Each row is a point. Two turns around zero, p and q, are shown by what they do to some points. Where does a point land after both, in the order given? Backwards means that the second turn is done in reverse. Each puzzle has new turns, and all numbers are rounded.

Turn p:
[0.56 -0.58] => [-0.77 0.24]
[0.36 1.58] => [0.44 -1.56]
[1.12 1.56] => [-0.24 -1.91]
[-2.04 -2.56] => [0.57 3.22]
Turn q:
[1.11 -2.02] => [1.78 1.47]
[0.04 0.97] => [-0.96 -0.14]
[-1.65 0.66] => [-0.34 -1.74]
[0.36 2.69] => [-2.71 -0.15]
[0.14 -2.29] => [2.22 0.57]
Where do these land?
p, then q backwards: [-1.01 0.08] => [0.23 -0.99]
q, then p: [2.00 -1.94] => [-0.23 -2.78]
q, then p: [-0.99 1.86] => [0.81 1.94]

Turn p:
[-0.55 0.15 -2.05 -1.44] => [-0.38 2.43 0.33 -0.67]
[0.17 1.49 -0.96 -0.87] => [0.90 1.60 -0.75 -0.08]
[0.22 0.25 -2.14 0.45] => [-0.91 1.21 -1.15 -1.13]
[1.05 1.27 -2.37 -2.25] => [1.33 2.97 -0.32 -1.65]
[0.95 -1.23 2.08 1.31] => [0.10 -2.88 0.40 -0.06]
[-0.92 -1.94 3.01 1.08] => [-0.74 -3.01 1.69 1.53]
[-0.91 0.00 2.44 1.71] => [-0.28 -2.32 -0.18 2.05]
Turn q:
[1.12 -1.34 -0.48 -2.34] => [-1.96 1.94 -0.28 1.04]
[-0.36 -1.35 0.47 1.98] => [-0.20 -1.61 1.85 -0.19]
[0.78 -0.56 -2.20 -0.75] => [-2.00 -0.19 -1.44 0.45]
[-0.92 1.40 1.90 2.70] => [2.64 -1.48 1.36 -1.64]
[-0.07 -0.13 1.54 -1.33] => [0.62 1.74 0.71 0.49]
[2.74 1.68 0.01 -0.12] => [-0.55 1.28 -1.11 -2.68]
[-3.29 0.30 -1.23 -0.14] => [1.46 -1.67 -1.08 2.52]
Where do these land?
p, then q: [-1.63 -0.36 -1.45 -0.04] => [1.96 -0.70 -0.65 0.36]
p, then q: [-2.17 -2.96 -3.61 0.49] => [4.17 0.01 -0.91 2.92]
q, then p: [1.21 0.56 -0.28 1.14] => [0.26 0.98 1.45 -0.12]
q, then p backwards: [-0.51 -0.69 0.53 0.31] => [-0.35 -0.43 0.74 -0.51]
p, then q: [2.06 2.46 1.04 -1.66] => [-2.24 1.23 -0.79 -2.64]
q, then p: [-0.19 1.35 1.22 0.19] => [1.51 0.04 -0.11 -1.04]
q, then p: [1.23 -0.36 2.55 -0.43] => [2.50 -0.14 -0.18 1.42]

Turn p:
[1.19 2.71 1.10 -2.02 -1.60 1.09 -0.34 -0.05] => [-1.19 2.50 -2.61 -1.13 0.98 0.59 0.92 -0.12]
[0.29 1.01 1.66 -0.42 2.79 -0.81 -0.23 0.38] => [-3.07 0.09 0.76 1.35 -0.48 0.31 0.46 0.54]
[1.25 1.58 -0.11 -1.14 0.25 -2.04 0.50 -0.14] => [-1.97 0.68 0.31 -2.08 -0.80 0.11 0.42 0.53]
[0.03 -4.78 0.29 -0.66 -1.82 0.44 -2.50 -0.96] => [2.14 -2.26 -1.41 0.72 -0.90 -2.29 0.10 -3.97]
[0.28 2.39 -2.11 2.11 -2.49 1.67 -0.37 -0.62] => [2.42 2.47 -0.14 -1.40 1.57 2.00 -1.94 -0.19]
[-0.41 -0.92 1.34 3.85 -0.19 -0.22 -0.92 0.24] => [0.65 -1.69 1.96 1.19 1.66 1.93 -0.51 -1.83]
[-0.71 1.03 -0.09 -0.04 0.40 0.15 -2.03 -0.07] => [-0.17 1.80 0.57 0.95 -0.39 0.24 0.14 -1.08]
[0.59 1.06 1.50 -0.73 -0.04 1.92 1.57 -2.17] => [-1.31 0.57 -1.80 0.01 2.57 -1.13 -1.03 0.93]
[-3.19 -0.63 -1.71 1.30 0.55 -1.47 1.30 1.31] => [2.19 -0.65 3.23 0.41 -0.59 -0.19 1.12 1.90]
[-0.61 -0.41 -0.44 -0.07 -0.09 1.07 1.30 1.13] => [1.16 -0.51 -0.60 0.54 0.06 0.24 0.34 1.55]
[1.29 -3.04 -1.44 -2.18 2.24 -1.79 1.74 0.95] => [-0.85 -2.99 -0.26 -0.57 -3.67 -1.81 -0.03 1.74]
Turn q:
[1.43 -0.60 0.82 -0.76 0.25 -2.48 -0.97 0.16] => [0.22 2.05 -1.74 0.92 -1.47 -0.48 0.00 -0.56]
[-2.17 1.23 -1.80 -0.50 0.83 1.37 -2.28 -2.36] => [2.18 -0.08 1.45 -2.56 0.32 3.03 -0.48 -0.35]
[-0.09 2.95 -0.74 -1.37 0.22 0.30 -1.39 -1.10] => [0.62 1.59 0.76 -1.41 -0.20 2.39 0.69 1.64]
[1.39 -0.89 0.69 2.13 1.27 -0.08 -0.28 0.99] => [-1.35 0.13 -0.75 0.08 0.45 -1.05 1.35 -2.21]
[1.41 -1.83 2.33 1.36 -1.08 -1.61 1.72 1.81] => [-1.62 0.42 -1.06 2.29 0.13 -3.60 -0.24 -0.64]
[-3.49 1.72 0.49 -1.88 0.84 1.25 -0.72 -0.98] => [2.89 0.06 1.17 -0.08 2.22 2.46 -0.40 1.32]
[2.03 -1.85 1.05 0.85 -0.55 2.04 2.95 -0.51] => [-0.57 -2.52 1.11 0.70 -0.83 -3.24 1.79 0.14]
[2.55 -0.95 -0.04 1.39 -0.36 0.50 1.43 3.17] => [-3.73 -1.15 -0.66 1.65 -0.31 -1.34 1.09 -0.59]
[-1.76 0.29 -2.20 -2.51 0.09 0.97 -3.07 -0.73] => [1.73 -0.04 1.01 -0.41 -1.10 4.25 -1.32 -0.22]
[0.06 -0.23 0.31 1.72 -2.17 -0.02 0.80 0.03] => [-1.31 -0.03 1.16 -0.34 0.21 -1.94 -1.21 0.07]
[-1.36 0.17 -0.92 -0.43 0.66 -2.24 1.82 -0.44] => [0.91 -0.44 -2.47 -0.81 0.59 -0.47 -1.26 1.40]
Where do these land?
q, then p: [0.74 0.89 -0.97 -1.66 2.50 -0.05 -1.55 0.56] => [1.58 0.62 -1.86 0.05 0.89 0.20 -1.71 1.98]
q, then p: [-1.14 -2.01 -2.59 2.01 -1.95 0.43 2.70 -2.27] => [-0.17 -1.57 -0.44 -0.37 -2.80 -2.43 2.32 -3.24]
q, then p: [-0.58 2.40 0.13 2.07 -1.74 -0.36 -1.03 1.09] => [-1.34 2.35 0.97 2.14 0.29 -0.38 1.59 0.46]
q, then p: [-0.16 -1.33 1.51 2.47 -0.89 -1.35 -0.29 -1.92] => [-2.44 1.01 1.22 -2.11 -0.53 -1.12 0.31 -1.43]
q, then p: [0.24 -1.98 1.33 -1.35 -1.29 -1.19 -1.46 0.70] => [0.41 0.85 1.10 -0.97 1.48 1.62 -1.21 -1.99]
q, then p backwards: [-1.27 2.75 0.36 -1.91 2.01 -0.35 0.19 3.00] => [-0.07 2.46 2.27 0.79 -0.10 2.84 1.36 2.09]
q, then p: [2.32 2.01 1.02 -0.74 0.51 -1.03 -0.28 0.09] => [0.53 1.18 0.25 -1.19 0.80 1.30 0.83 2.50]
p, then q: [1.56 -1.44 -1.11 0.54 1.57 1.77 1.42 0.33] => [-1.62 -0.17 0.51 0.59 -0.91 1.11 -1.35 -2.57]
q, then p: [-1.71 -1.29 0.32 -1.43 -0.71 2.13 0.30 -1.56] => [-1.21 -2.43 -1.51 0.28 0.18 0.89 -0.28 -1.92]
